Each row is a point. The ring and each string are closed loops that go straight from each point to the next, and from the last back to the first. Before rounding, they use only three directions, however many columns there are. How many times does the string pass through the ring? Passing back the other way cancels.

Ring:
[[ 3.1  0.8 -0.9]
 [ 4.1  2.1  0.5]
 [ 2.9  2.5  3.0]
 [ 0.0  2.1  4.3]
 [-2.6  1.2  3.8]
 [-3.6  0.3  2.6]
 [-2.3 -1.0  0.5]
 [ 0.6 -0.7 -0.9]]
String:
[[ 1.7 -0.4  4.3]
 [ 1.3  0.2  3.0]
 [ 1.8  2.9  1.7]
 [ 4.2  4.5  0.6]
 [ 5.8  3.8 -0.7]
 [ 5.2 -0.5  0.9]
 [ 3.1 -0.4  1.1]
 [ 4.4 -0.1  0.2]
 [ 5.9  2.2 -1.3]
 [ 4.5  4.2 -0.9]
 [ 2.5  3.8  0.5]
 [ 4.4  4.2  2.8]
 [ 3.6  1.8  5.3]
 [ 1.7 -0.3  4.4]]
Times through: 1
String, 20 rows:
[[ 1.5  1.2  2.1]
 [ 1.4  1.8  1.6]
 [ 1.8  3.4  1.1]
 [ 3.7  5.4  1.8]
 [ 4.0  3.4  4.3]
 [ 2.8  0.3  5.8]
 [ 1.4  1.4  6.5]
 [ 0.4 -0.2  4.3]
 [ 0.0  0.6  2.8]
 [-1.9  3.7  1.9]
 [-3.9  3.8  3.4]
 [-4.4  1.6  5.6]
 [-1.8 -0.4  5.1]
 [-0.6  0.3  3.5]
 [-0.6  1.8  2.6]
 [-0.1  1.7  2.7]
 [ 0.1  3.9  2.4]
 [ 2.1  4.9  3.8]
 [ 4.1  1.7  5.0]
 [ 3.4 -0.5  4.3]]
Times through: 3

Ring (8 x 8):
[[ 1.4  2.4 -2.0 -3.6  1.1  3.9 -2.9 -2.0]
 [ 0.4  0.6  0.6 -3.1  0.0  3.8 -3.2 -4.7]
 [-1.8 -1.2  2.9 -0.9 -0.4  2.1 -2.1 -6.1]
 [-4.0 -1.7  3.2  2.3  0.8 -1.0  0.1 -4.6]
 [-4.0 -2.1  0.8  4.1  1.5 -2.9  2.9  0.6]
 [-1.8 -2.2 -1.8  3.0  1.2 -2.0  3.8  4.7]
 [ 0.5 -0.3 -3.9  0.4  1.3  0.2  2.3  5.4]
 [ 1.5  2.0 -4.2 -1.9  1.8  2.1 -0.2  3.0]]
String (25 x 8):
[[-1.7 -3.5  0.8  1.6 -0.5 -0.4  2.0  0.7]
 [-2.4 -1.1 -0.1  2.1  1.3 -1.1  1.5  0.3]
 [-3.5  0.5 -0.9  3.5  3.0 -2.5  2.1  0.9]
 [-3.6 -1.4 -1.7  5.1  2.6 -4.0  4.7  4.7]
 [-3.2 -0.1 -2.6  4.7  3.3 -3.8  4.2  4.9]
 [-2.3  0.7 -2.1  2.6  2.8 -1.8  2.1  2.4]
 [-2.6  1.2 -2.8  3.3  3.6 -2.6  2.7  3.5]
 [-1.6 -3.8 -3.1  4.6  1.0 -3.5  6.4  9.2]
 [-0.9 -5.2 -1.4  2.9 -0.8 -1.7  5.1  6.8]
 [-1.1 -3.9 -0.6  2.0 -0.5 -0.9  3.4  3.8]
 [-1.7 -1.1 -0.5  1.4  1.1 -0.5  1.4  0.8]
 [-3.5  1.0 -0.7  3.1  3.2 -2.2  1.5 -0.1]
 [-6.7  0.1  0.9  7.0  4.3 -5.6  3.6 -0.3]
 [-5.7 -2.9  2.5  5.6  1.6 -4.1  3.3 -1.1]
 [-3.8 -5.0  3.2  3.5 -0.7 -1.9  2.6 -1.2]
 [-1.7 -2.6  1.1  1.0 -0.2  0.2  0.9 -0.9]
 [-1.9 -3.8  2.1  1.1 -1.0  0.2  1.0 -1.4]
 [-1.8 -1.2  0.8  0.7  0.6  0.3  0.2 -1.7]
 [-4.3  1.5  1.9  2.0  2.8 -1.0 -1.0 -5.5]
 [-5.9  1.0  4.1  3.0  2.7 -1.6 -1.4 -8.4]
 [-4.9 -3.9  5.6  2.7 -0.6 -1.0  0.1 -6.9]
 [-2.1 -5.7  3.5  1.3 -2.3  0.3  1.4 -2.1]
 [-2.1 -2.1  1.3  1.2  0.1  0.0  0.7 -1.5]
 [-3.0  0.5  0.5  1.8  2.1 -0.8  0.2 -2.2]
 [-2.0 -2.5  0.9  1.5  0.1 -0.3  1.4 -0.3]]
Times through: 3
String, 29 rows:
[[ 1.2 -1.7 -0.4 -2.5 -1.2  3.3 -1.0 -0.7]
 [-0.8  1.4 -1.0 -0.7  1.7  1.3 -1.1 -1.6]
 [-0.4  5.9 -2.5 -2.3  3.9  2.5 -3.7 -3.8]
 [-0.1  5.4 -2.4 -2.5  3.6  2.7 -3.5 -3.5]
 [-0.5  2.9 -1.5 -1.4  2.4  1.9 -2.0 -2.3]
 [ 0.1 -1.7 -0.3 -1.0 -0.5  1.9  0.0 -0.1]
 [-0.7  2.8 -1.1 -1.3  2.3  1.9 -2.2 -2.9]
 [-0.4  5.2 -1.1 -3.0  3.0  3.3 -4.5 -5.8]
 [ 1.2  2.4  0.8 -5.3  0.1  5.8 -5.8 -7.7]
 [ 1.0 -0.3  2.4 -4.8 -1.6  5.6 -4.9 -7.7]
 [-0.8  0.8  2.9 -3.3 -0.2  4.2 -4.8 -9.0]
 [ 0.1 -5.1  4.2 -2.7 -3.8  4.1 -2.0 -5.6]
 [-0.5 -3.4  1.5 -0.7 -1.5  1.8  0.0 -1.6]
 [-1.6 -0.3  0.5  0.2  0.9  0.7 -0.4 -2.2]
 [-4.3  2.1  2.7  1.3  2.8 -0.2 -2.3 -7.7]
 [-5.5  0.1  5.1  2.1  1.7 -0.7 -2.2 -9.8]
 [-3.7 -3.6  4.8  1.5 -0.9  0.0 -0.4 -6.2]
 [-1.3 -4.8  2.6  0.4 -2.0  1.0  0.8 -1.8]
 [-1.8 -0.1  0.3  0.6  1.2  0.3 -0.2 -1.9]
 [-1.7 -2.1  1.5  0.5 -0.2  0.7  0.1 -2.2]
 [-2.6  0.5  1.1  0.8  1.7  0.2 -0.8 -3.8]
 [-4.3  1.1  3.7  0.9  1.9  0.3 -2.7 -8.8]
 [-2.5 -2.4  4.7 -0.7 -1.1  2.1 -2.5 -8.2]
 [-0.5 -4.4  3.8 -1.9 -2.9  3.2 -1.6 -5.2]
 [-0.6 -1.8  0.8 -0.8 -0.5  1.8 -0.4 -1.8]
 [-1.0  0.7  0.4 -1.0  1.0  1.8 -1.8 -3.6]
 [-0.6  3.1  0.3 -2.7  1.8  3.2 -4.1 -6.3]
 [ 2.1  1.9  0.4 -6.0 -0.6  6.5 -5.7 -6.9]
 [ 2.8  0.2 -0.3 -5.6 -1.4  6.1 -4.1 -3.9]]
Times through: 4

Ring, 9 rows:
[[ 4.3  1.7  1.7  1.0  1.7  0.4 -2.4  1.3 -1.2 -1.9  0.5  1.7]
 [ 4.6 -0.1  2.9 -1.1  1.6 -2.5  0.3  0.3  0.5  3.8  4.5  2.3]
 [ 3.3 -1.3  1.8 -2.4  1.6 -4.2  2.5 -0.6  0.5  5.2  4.9  2.1]
 [ 1.7 -1.7 -0.1 -2.9  1.6 -4.5  3.6 -1.1 -0.4  3.7  3.2  1.5]
 [-0.6 -1.5 -2.3 -1.9  1.3 -3.9  3.2 -1.2 -1.3  0.1  0.1 -0.2]
 [-2.1 -0.4 -2.8  0.7  0.5 -2.3  0.7 -0.6 -0.9 -3.8 -2.6 -2.6]
 [-1.6  1.0 -2.1  2.9  0.2 -0.4 -2.2  0.4 -0.6 -6.4 -4.0 -3.5]
 [-0.1  1.9 -1.4  3.4  0.6  1.0 -3.5  1.1 -1.2 -7.4 -4.3 -2.5]
 [ 2.7  2.4  0.0  2.5  1.4  1.6 -3.7  1.6 -2.0 -6.0 -2.7  0.1]]
String (27 x 12):
[[  2.2  -0.6   2.6   0.3   0.5  -3.3   0.0  -0.2   2.3   3.6   4.0  -0.5]
 [  4.7  -1.3   5.3  -1.2   0.8  -4.7   1.0  -0.3   3.8   9.0   8.4   1.4]
 [  6.7  -0.5   4.6  -2.5   2.1  -3.3   1.3   0.2   0.9   7.5   7.4   4.3]
 [  5.1   0.6   1.1  -1.8   2.5  -1.1   0.5   0.6  -2.3   0.7   2.0   3.9]
 [  6.4   1.2   2.4  -1.2   2.6  -0.4  -0.7   1.2  -2.0   1.0   2.8   4.4]
 [  6.1   1.7   3.3   0.4   2.0   0.2  -2.3   1.5  -0.8   0.4   2.6   3.1]
 [  4.9   2.3   0.3   0.2   2.5   1.5  -2.1   1.6  -3.6  -4.2  -1.3   3.3]
 [  3.1   1.7  -0.3   0.6   1.9   0.6  -1.7   1.1  -2.7  -4.2  -1.6   1.5]
 [  1.6   0.5   1.2   1.5   0.6  -1.5  -1.5   0.4   0.9  -0.7   0.8  -1.1]
 [  2.7   3.0   1.0   4.0   0.9   2.3  -5.3   2.0  -0.9  -6.5  -2.7  -0.9]
 [  2.7   4.3  -1.5   4.2   1.7   4.7  -6.2   2.7  -4.4 -12.0  -6.9   0.1]
 [  2.1   3.4  -2.6   2.4   2.1   3.4  -3.9   2.0  -5.2 -10.9  -6.6   0.9]
 [  1.5   1.1  -0.8   1.0   1.3  -0.3  -1.3   0.6  -1.7  -3.9  -1.7  -0.1]
 [  1.1   0.6   1.1   2.2   0.3  -1.3  -2.1   0.5   1.2  -1.4   0.4  -1.9]
 [  1.6   2.5   0.7   4.1   0.5   1.5  -4.9   1.6  -0.2  -6.1  -2.6  -2.0]
 [  3.3   4.4  -2.1   3.2   2.3   4.9  -5.4   2.7  -5.7 -12.4  -7.2   1.4]
 [  3.2   2.8  -1.6   1.3   2.3   2.5  -2.9   1.8  -4.6  -8.1  -4.4   1.9]
 [  4.1   2.9  -1.3   0.8   2.6   2.6  -2.8   1.9  -5.1  -7.6  -4.0   2.9]
 [  5.5   2.9   1.2   1.3   2.3   2.3  -3.6   2.1  -3.1  -4.8  -1.3   2.9]
 [  6.3   2.3   2.5   0.6   2.3   1.2  -2.9   1.9  -2.0  -1.7   1.1   3.5]
 [  6.7   1.8   2.0  -1.0   2.8   0.5  -1.2   1.5  -3.0  -0.6   1.7   4.9]
 [  3.4   0.5   0.9  -0.5   1.7  -1.3  -0.2   0.5  -1.2  -0.1   1.3   1.8]
 [  2.6  -0.1   2.1   0.2   0.9  -2.5  -0.3   0.1   1.2   2.2   3.0   0.1]
 [  3.5  -1.0   4.7   0.0   0.4  -4.1   0.0  -0.2   4.0   7.1   6.9  -0.1]
 [  5.5  -1.1   3.9  -2.8   1.8  -4.2   2.1  -0.3   1.2   7.8   7.3   3.5]
 [  4.4  -0.4   0.9  -2.9   2.5  -2.6   2.2  -0.1  -1.9   2.7   3.1   3.9]
 [  3.1   0.1  -0.4  -1.8   2.2  -1.8   1.3   0.1  -2.4  -0.3   0.8   2.6]]
Times through: 4
String, 16 rows:
[[-0.8 -0.6  0.5  1.7 -0.2 -3.0 -0.5 -0.4  2.3  0.1  0.9 -3.3]
 [-3.1  0.1 -1.8  3.4 -0.6 -1.8 -1.7 -0.2  1.4 -4.6 -2.9 -5.4]
 [-1.9  1.7 -3.5  3.2  0.6  0.9 -2.7  0.7 -2.3 -9.5 -6.4 -3.2]
 [ 0.3  2.1 -3.0  2.1  1.4  1.5 -2.5  1.1 -3.6 -9.0 -5.7 -0.8]
 [ 0.9  1.1  0.5  2.5  0.4 -0.5 -2.6  0.7  0.4 -3.1 -0.9 -1.9]
 [ 2.0  1.9  2.0  3.9  0.2  0.6 -4.5  1.4  1.2 -3.4 -0.5 -2.1]
 [ 4.6  3.0  1.1  2.3  1.9  2.4 -4.3  2.1 -2.5 -5.6 -1.9  1.7]
 [ 6.2  2.5  2.2  0.7  2.3  1.5 -3.0  1.9 -2.3 -2.4  0.6  3.5]
 [ 6.3  1.6  1.2 -1.6  3.0  0.3 -0.5  1.3 -3.6 -0.9  1.2  5.1]
 [ 3.4  0.4  0.1 -1.2  2.1 -1.4  0.5  0.4 -2.1 -0.4  0.9  2.5]
 [ 2.6 -0.8  2.8 -0.2  0.6 -3.6  0.5 -0.3  2.3  4.5  4.7 -0.1]
 [ 1.9 -1.4  2.7 -0.4  0.4 -4.4  1.1 -0.7  3.0  5.5  5.2 -0.6]
 [ 1.5 -2.3  1.3 -2.5  1.0 -5.6  3.5 -1.3  1.6  6.3  5.2  0.5]
 [ 0.4 -2.1 -3.1 -4.5  2.3 -4.7  5.6 -1.6 -3.1  1.5  0.8  2.3]
 [-0.2 -0.9 -3.6 -2.4  2.0 -2.9  3.3 -0.9 -3.4 -2.3 -1.8  1.0]
 [ 0.2 -0.1 -1.9 -0.4  1.3 -1.9  0.9 -0.3 -1.8 -2.6 -1.4 -0.3]]
Times through: 3

Ring:
[[-0.3  5.5 -0.8  0.3  3.0  1.4  1.3 -1.1 -1.9 -2.0 -2.7 -0.3 -0.2  4.0]
 [-0.1  5.3 -1.9  0.5 -0.9  2.6  1.9 -5.5 -3.5 -4.7 -5.7  0.0  2.1  4.5]
 [ 0.2  4.1 -1.3  1.0 -1.1  2.3  1.7 -3.7 -2.3 -3.5 -4.5  0.2  2.1  3.4]
 [ 0.7  1.9  0.7  1.8  1.0  1.0  1.0  2.5  1.0  0.4 -0.4  0.2  0.7  1.0]
 [ 1.0 -2.1  2.7  0.8  0.8 -1.4 -0.6  5.2  3.8  3.6  3.1 -0.3  0.2 -2.6]
 [ 1.0 -5.2  3.3 -1.4 -1.8 -3.2 -2.0  2.4  4.4  4.0  3.6 -1.0  1.1 -5.3]
 [ 0.4 -2.8  2.3 -1.9 -0.6 -2.7 -1.6  0.5  2.6  2.5  2.1 -1.1  0.6 -3.3]
 [ 0.0  1.6  1.0 -0.7  2.4 -0.9 -0.2  1.0  0.8  0.9  0.4 -0.8 -0.4  0.4]]
String (23 x 14):
[[ 0.6  3.9  0.7  2.6  4.1  1.4  1.4  5.3  1.1  1.1  0.3  0.3 -0.8  2.4]
 [ 0.6  2.3  1.1  1.7  2.9  0.5  0.8  4.3  1.5  1.4  0.7  0.0 -0.4  1.1]
 [ 0.6  0.5  1.2  0.7  0.8 -0.2  0.2  2.2  1.6  1.2  0.5 -0.2  0.5 -0.3]
 [ 0.9 -2.5  2.0 -0.1 -1.8 -1.3 -0.7  1.2  2.6  1.9  1.2 -0.4  1.6 -2.7]
 [ 1.4 -5.6  4.0  0.1 -1.0 -2.9 -1.7  5.9  5.7  5.4  5.0 -0.6  0.7 -5.7]
 [ 1.2 -3.5  4.0  0.8  2.6 -2.6 -1.3  8.9  5.9  6.2  5.9 -0.5 -1.0 -4.2]
 [ 0.6 -0.4  1.7  0.0  0.8 -1.0 -0.3  2.4  2.1  1.9  1.3 -0.5  0.3 -1.2]
 [ 0.7 -4.2  2.0 -2.2 -4.1 -2.4 -1.6 -2.6  2.1  1.1  0.6 -1.0  2.4 -4.1]
 [ 0.9 -8.2  3.4 -3.9 -5.8 -4.7 -3.2 -2.7  4.0  3.1  2.8 -1.6  2.8 -7.6]
 [ 0.7 -7.0  3.7 -3.5 -2.9 -4.9 -3.1  0.1  4.5  4.2  4.1 -1.7  1.3 -6.9]
 [ 0.4  0.3  2.1  0.0  3.3 -1.4 -0.5  4.6  2.6  3.0  2.6 -0.7 -1.1 -0.9]
 [ 0.3  0.2  1.1 -0.6  0.3 -0.8 -0.3  0.0  1.0  0.6  0.1 -0.6  0.6 -0.5]
 [ 0.0 -0.3  0.8 -2.1 -1.0 -1.5 -0.8 -3.1  0.2 -0.3 -0.7 -1.1  1.1 -0.9]
 [-0.5  6.0  0.2  0.4  7.1  0.4  0.9  3.6 -0.3  0.6  0.2 -0.6 -2.5  3.8]
 [-0.4  7.5 -0.3  1.6  7.7  1.6  1.7  4.2 -0.8 -0.1 -0.6 -0.2 -2.5  5.2]
 [ 0.1  3.6  0.1  0.6  2.6  0.7  0.9  0.9 -0.3 -0.4 -1.1 -0.3 -0.2  2.3]
 [ 0.0  1.9 -0.9 -1.3 -2.8  0.6  0.5 -6.5 -2.2 -3.4 -4.2 -0.6  2.6  1.5]
 [-0.6  7.5 -3.1  0.0 -0.8  3.4  2.4 -8.5 -5.5 -6.7 -7.8 -0.1  2.3  6.4]
 [-0.5  7.9 -3.6  0.4 -1.5  4.0  2.8 -9.2 -6.0 -7.5 -8.7  0.2  2.8  6.9]
 [-0.1  3.7 -2.3 -0.7 -4.4  2.3  1.5 -9.6 -4.2 -6.0 -7.1 -0.1  3.8  3.4]
 [ 0.2  1.1 -0.7 -0.9 -3.8  0.8  0.5 -6.3 -1.8 -3.2 -4.1 -0.4  3.1  0.9]
 [ 0.2  3.5 -2.2  0.3 -4.9  2.9  1.9 -8.6 -3.8 -5.9 -7.1  0.2  4.2  3.4]
 [ 0.5  5.7 -1.1  3.1  1.3  3.4  2.6  0.6 -1.6 -2.5 -3.6  0.8  1.2  4.6]]
Times through: 4
String (31 x 14):
[[  0.3   1.0   0.8  -0.3   0.6  -0.4   0.0   0.1   0.6   0.3  -0.3  -0.5
    0.6   0.1]
 [  0.2   2.8   0.8   0.7   3.5   0.1   0.5   2.9   0.8   0.9   0.4  -0.4
   -0.7   1.5]
 [ -0.3   7.4   0.2   1.8   8.8   1.2   1.5   6.2   0.0   1.0   0.6  -0.2
   -3.2   4.9]
 [ -0.5   7.7  -0.9   0.9   6.2   1.8   1.7   1.3  -1.9  -1.5  -2.1  -0.3
   -1.7   5.5]
 [ -0.4   5.4  -1.5  -0.5   1.1   1.5   1.3  -4.5  -3.0  -3.6  -4.3  -0.4
    0.9   4.1]
 [  0.0   2.0  -0.8  -1.2  -2.4   0.6   0.5  -6.0  -2.0  -3.1  -3.9  -0.6
    2.4   1.5]
 [  0.0   3.9  -0.4   0.5   1.6   1.1   1.1  -0.8  -1.1  -1.5  -2.2  -0.2
    0.5   2.8]
 [ -0.1   6.0  -1.0   1.2   2.9   2.1   1.8  -0.5  -1.9  -2.3  -3.1   0.0
    0.1   4.5]
 [ -0.2   7.4  -2.1   1.4   1.9   3.2   2.4  -3.1  -3.6  -4.2  -5.2   0.2
    0.8   6.0]
 [  0.1   5.2  -0.8   1.3   2.2   2.0   1.7  -0.3  -1.5  -1.9  -2.8   0.1
    0.4   3.9]
 [  0.2   2.4  -0.4   0.0  -1.1   1.0   0.8  -3.1  -1.2  -2.2  -3.0  -0.2
    1.8   1.7]
 [  0.2   2.0  -1.2  -0.6  -4.0   1.4   1.0  -7.1  -2.5  -4.1  -5.1  -0.2
    3.4   1.8]
 [  0.2   3.5  -2.0   0.4  -4.2   2.7   1.8  -7.7  -3.5  -5.3  -6.5   0.2
    3.8   3.3]
 [  0.4   5.0  -1.0   2.3   0.7   2.9   2.2  -0.6  -1.7  -2.6  -3.6   0.5
    1.3   4.0]
 [  0.5   5.2   0.1   3.2   4.2   2.4   2.1   4.9   0.2   0.1  -0.8   0.6
   -0.6   3.7]
 [  0.5   1.3   0.7   0.4   0.5   0.2   0.4   0.6   0.6   0.1  -0.5  -0.3
    0.8   0.5]
 [  0.5  -0.4   0.7  -0.6  -2.2  -0.3  -0.1  -2.3   0.4  -0.6  -1.3  -0.5
    2.0  -0.7]
 [  1.0  -0.9   1.6   1.2  -0.7  -0.1   0.2   2.6   2.3   1.6   0.8   0.0
    1.3  -1.3]
 [  1.2  -0.6   2.7   2.5   2.9  -0.5   0.2   8.5   4.3   4.3   3.7   0.1
   -0.6  -1.5]
 [  1.3  -0.5   3.7   3.2   5.8  -1.0   0.0  13.1   5.9   6.6   6.1   0.2
   -2.2  -1.9]
 [  0.8   0.6   2.2   1.5   3.7  -0.6   0.1   6.8   3.2   3.5   2.9  -0.2
   -1.0  -0.6]
 [  0.6  -0.6   1.7   0.1   0.5  -0.9  -0.3   2.2   2.1   1.8   1.2  -0.5
    0.5  -1.3]
 [  0.9  -4.6   2.4  -1.7  -3.8  -2.5  -1.6  -1.1   2.8   1.9   1.4  -0.9
    2.3  -4.5]
 [  1.3  -9.5   4.3  -3.0  -5.6  -5.0  -3.3   0.2   5.6   4.7   4.4  -1.4
    2.6  -8.8]
 [  1.3 -10.1   4.9  -3.3  -4.8  -5.7  -3.7   1.5   6.4   5.8   5.6  -1.6
    2.0  -9.5]
 [  0.9  -4.3   3.7  -1.1   0.8  -3.5  -2.0   5.2   5.0   5.2   5.0  -1.0
   -0.3  -4.9]
 [  0.5  -0.9   1.9  -0.4   0.9  -1.5  -0.7   2.4   2.4   2.2   1.8  -0.7
    0.1  -1.7]
 [  0.5  -1.3   1.5  -1.1  -0.9  -1.4  -0.7  -0.4   1.5   1.0   0.5  -0.8
    1.1  -1.8]
 [  0.5  -4.8   2.0  -3.4  -4.6  -3.2  -2.1  -4.3   1.8   0.9   0.5  -1.4
    2.5  -4.6]
 [  0.3  -3.8   2.3  -3.3  -2.0  -3.4  -2.2  -2.0   2.3   1.9   1.7  -1.5
    1.2  -4.1]
 [  0.2  -1.8   1.1  -2.5  -2.6  -1.9  -1.2  -3.7   0.6  -0.1  -0.6  -1.1
    1.8  -2.1]]
Times through: 2
